Every row gives one point. The last column is the point's height on a tilted bowl or saddle (a function of degree 2), plus a little noise. Along how many of its main directions does it bend up, bend down or stay straight?

Points (15 x 4):
array([[-2.34,  3.49, -0.41,  3.76],
       [ 0.34, -2.95,  0.82,  0.31],
       [-0.65,  0.42,  1.39, -0.34],
       [ 0.52, -4.73, -0.27,  2.43],
       [ 1.10, -1.46,  0.08, -0.38],
       [-0.99,  1.65,  2.45,  0.64],
       [ 0.85,  0.06,  1.02, -0.51],
       [-0.98,  1.74, -1.53,  0.59],
       [-1.20,  2.97,  2.61,  2.26],
       [-2.51,  0.03,  1.59,  0.62],
       [-0.88, -2.16,  0.64, -0.09],
       [-0.54,  3.29, -1.02,  2.27],
       [ 0.88,  0.81,  1.27, -0.14],
       [ 1.23,  3.85,  1.04,  3.23],
       [-1.00,  3.67, -1.31,  2.98]])
Directions: 2 up, 0 down, 1 straight

Points (23 x 5):
array([[-1.32,  3.18,  1.91, -1.03,  0.75],
       [ 0.46,  1.90,  2.94,  3.88,  3.98],
       [-1.61,  0.33, -0.89,  0.33,  1.04],
       [ 2.30,  0.76, -0.74, -2.07,  0.97],
       [-2.21, -0.55, -1.29,  0.35,  1.12],
       [ 0.12, -1.91,  0.39, -0.39,  0.73],
       [-1.71, -2.79, -3.52, -0.69,  2.29],
       [-2.49,  0.11, -0.77, -4.43,  2.05],
       [ 0.34, -0.38,  1.48,  0.20,  1.60],
       [ 0.09, -1.99, -0.39, -2.15,  0.78],
       [-0.52,  2.31,  0.57,  2.82,  1.21],
       [-0.27,  0.50, -0.66, -1.12,  1.41],
       [ 1.85, -0.72,  2.50, -0.65,  1.77],
       [ 1.12, -3.13, -1.46, -2.07, -0.01],
       [-4.46, -0.46, -0.81, -1.15,  1.50],
       [ 1.34, -2.19, -4.09,  1.14, -0.95],
       [-1.35,  2.33,  3.14, -2.75,  0.01],
       [-0.30,  3.26,  0.25, -2.01,  0.81],
       [ 3.14,  2.99,  2.92, -0.02,  5.39],
       [ 0.30, -0.09, -2.48,  0.20,  0.74],
       [ 0.43,  0.71,  0.17,  0.86,  1.72],
       [ 1.48, -3.23,  1.46, -0.06, -0.47],
       [-0.01, -0.29,  1.75,  1.32,  1.66]])
Directions: 1 up, 3 down, 0 straight

Points (42 x 7):
array([[ 1.33,  0.36, -0.71,  3.35,  1.60, -0.35,  0.83],
       [ 1.10,  0.86, -0.16,  0.81,  0.95,  1.22,  0.29],
       [-1.18,  0.39, -2.00,  0.75,  0.27,  0.22, -0.68],
       [-2.71, -3.39,  2.07, -2.31,  0.41, -2.52,  3.06],
       [ 0.64, -1.35,  1.11, -2.07,  1.27,  3.66,  3.46],
       [-2.16,  1.11,  1.68, -3.26, -0.30,  0.10,  1.61],
       [ 1.70,  0.78,  0.08,  2.29,  0.78,  2.02,  1.11],
       [ 0.79, -1.23, -0.74, -3.38, -2.67,  0.86,  1.05],
       [-0.30,  2.67,  1.39,  1.31, -2.86,  1.25,  2.16],
       [ 1.22, -0.47, -1.70, -0.32,  2.11,  0.84,  0.52],
       [-0.68,  1.99, -0.74, -0.45, -0.07, -0.25,  0.11],
       [ 3.37,  1.54,  2.66,  0.83, -0.93,  2.64,  2.55],
       [-4.13, -0.37, -0.87,  1.21,  0.84,  0.75,  0.18],
       [ 3.25, -2.40,  0.23, -2.16,  2.25,  1.76,  3.65],
       [-0.67,  1.51, -0.54, -0.70,  1.64,  0.96,  0.09],
       [ 3.26,  1.64,  2.46,  0.60, -0.96, -0.69,  2.24],
       [-1.14,  0.72,  0.26,  0.98, -6.77, -1.18,  5.42],
       [ 3.21,  1.16,  0.27, -1.21,  0.52, -1.64,  1.64],
       [-2.83,  0.64, -2.31, -2.56, -0.92,  0.52,  1.30],
       [-2.11, -0.49, -0.62, -0.82, -1.39, -2.41,  1.12],
       [-1.43, -1.75, -3.31, -0.64, -0.39,  0.33,  0.07],
       [ 0.97,  0.81,  3.54, -0.39, -2.29, -1.90,  2.22],
       [-1.00,  0.44,  0.26, -1.40, -0.50,  1.33,  0.59],
       [-0.42, -0.87, -3.19,  3.34, -2.07,  1.11,  0.21],
       [ 2.24,  0.57, -2.04,  2.07, -0.03,  0.09,  0.37],
       [ 3.66, -3.53, -1.18,  0.00,  1.08,  0.80,  3.51],
       [-3.17, -0.41,  2.06, -4.69, -0.45, -2.05,  2.95],
       [ 1.02,  0.78,  2.51, -0.94, -0.31, -2.41,  1.50],
       [ 3.19, -1.33, -4.46, -0.12, -0.44, -1.42,  0.46],
       [ 0.27,  2.63, -0.29,  0.31, -2.14, -0.13,  1.31],
       [ 1.93, -0.85, -3.20,  2.69,  4.97, -1.62,  2.48],
       [-0.33, -0.49, -2.03,  0.11,  0.67, -3.34,  0.75],
       [-3.72, -1.25,  4.27, -1.28,  1.24, -3.24,  2.02],
       [-2.65, -0.07, -2.59, -0.50,  0.47, -1.17, -0.24],
       [ 1.03, -1.15,  3.00,  0.52, -2.91, -0.82,  2.24],
       [ 0.97,  1.34,  2.52,  3.01,  0.90, -0.96,  1.63],
       [-0.36,  2.22,  0.13,  1.08, -1.30,  0.27,  0.72],
       [ 0.29,  1.46, -1.19,  1.27,  4.03, -0.72,  0.27],
       [-1.53,  2.38, -2.05, -0.04, -0.53,  1.60,  0.38],
       [-1.70,  2.86, -3.39, -1.30,  0.90, -1.67,  0.91],
       [-2.60,  0.05,  1.16,  1.70,  0.27,  0.25,  0.18],
       [-0.03, -1.66,  0.20, -1.80, -1.30, -1.18,  0.87]])
Directions: 4 up, 0 down, 2 straight

Points, 44 rows:
array([[ 2.22, -3.23,  2.91,  3.74, -1.68,  0.96,  4.60],
       [-0.25,  0.29, -0.75,  1.28, -0.53,  2.61, -1.66],
       [ 3.57, -2.79, -0.64,  0.18,  0.18,  1.80,  0.64],
       [-2.25, -1.52, -0.69, -2.81,  1.19,  1.92, -0.68],
       [ 0.68,  1.24, -2.92,  2.69,  0.65, -2.06,  0.31],
       [ 3.70,  3.97, -0.62, -2.42, -0.79,  0.81, -4.90],
       [-1.76, -0.68, -1.33, -0.11, -2.31,  2.07, -0.93],
       [-1.53,  1.16,  0.99, -1.36,  0.34, -2.60, -0.68],
       [-0.50,  1.78, -1.55, -0.66, -0.62, -2.67,  0.16],
       [-1.12, -1.01,  2.93,  1.96,  1.12,  0.54,  0.17],
       [ 1.82, -0.70,  3.05, -2.24, -0.69, -2.26, -0.42],
       [ 2.90, -0.07, -0.31,  2.22, -0.13, -2.39,  1.68],
       [-1.56,  0.90,  0.90,  1.74, -1.24,  2.31, -1.80],
       [ 2.07, -1.78,  1.50,  1.72,  0.17, -0.21,  2.35],
       [ 0.12,  0.07,  0.36, -5.25, -0.51,  2.25, -1.93],
       [-0.31,  0.25,  0.50,  1.34,  1.23, -0.22, -0.15],
       [-0.39,  1.11, -2.59,  3.00, -0.01, -2.38, -0.22],
       [ 3.49, -0.51, -0.42, -2.53, -2.71,  0.81, -2.43],
       [ 1.99,  0.37,  3.06,  2.07,  2.07, -1.76,  3.10],
       [ 1.08, -2.01, -1.48, -1.14, -1.02, -1.08, -1.39],
       [-0.82, -2.35,  0.86,  2.60, -0.07,  3.05, -0.04],
       [-3.05, -0.16,  1.17, -0.82,  0.04,  3.13, -0.06],
       [-1.28,  0.67,  0.53, -0.45, -2.44,  1.81, -0.99],
       [-1.36,  0.56, -3.37, -0.16, -0.96, -1.71, -0.90],
       [-2.55,  1.34,  0.64, -0.16,  3.09,  0.69, -1.63],
       [ 0.98,  0.27,  2.85, -2.67,  0.65, -0.74, -1.32],
       [-1.92, -1.20, -0.96, -1.23,  0.36,  1.21, -0.67],
       [ 1.66,  0.74, -2.33, -0.28, -0.39, -0.92, -1.20],
       [ 0.96, -2.78,  1.25, -2.05,  0.18, -0.41,  0.56],
       [-1.14,  2.89, -1.07,  4.13,  0.93,  0.27, -2.06],
       [ 2.54,  1.57,  1.25, -0.22,  3.28,  1.17, -1.47],
       [-0.26, -0.27,  0.91,  1.27,  0.09, -2.26,  0.33],
       [-1.34, -2.33, -1.73, -1.21,  1.66,  0.17, -1.67],
       [ 1.80, -1.26, -0.90, -2.01, -4.66,  2.23, -1.52],
       [-1.57,  0.16,  1.72,  3.44,  3.10, -0.46, -0.91],
       [-0.33,  0.57, -2.16,  0.04, -0.18, -2.83,  0.02],
       [ 0.36, -2.45, -3.28, -1.02, -2.37, -2.69, -4.09],
       [ 0.23,  1.45, -3.01, -2.51, -0.51, -0.94, -1.22],
       [-1.70, -1.91, -1.31, -0.99, -1.21, -0.83, -1.47],
       [ 1.24,  2.46,  4.91, -2.03, -0.54, -1.46, -3.27],
       [-0.49,  0.01, -1.57, -1.91, -0.16, -1.66, -0.95],
       [-3.47, -2.01, -1.21, -3.09,  2.43, -3.39, -2.92],
       [ 1.55,  5.18,  1.96,  2.64, -0.61, -0.69, -2.23],
       [ 2.20,  2.12, -0.91,  0.44,  1.13,  0.56, -1.15]])
Directions: 2 up, 4 down, 0 straight
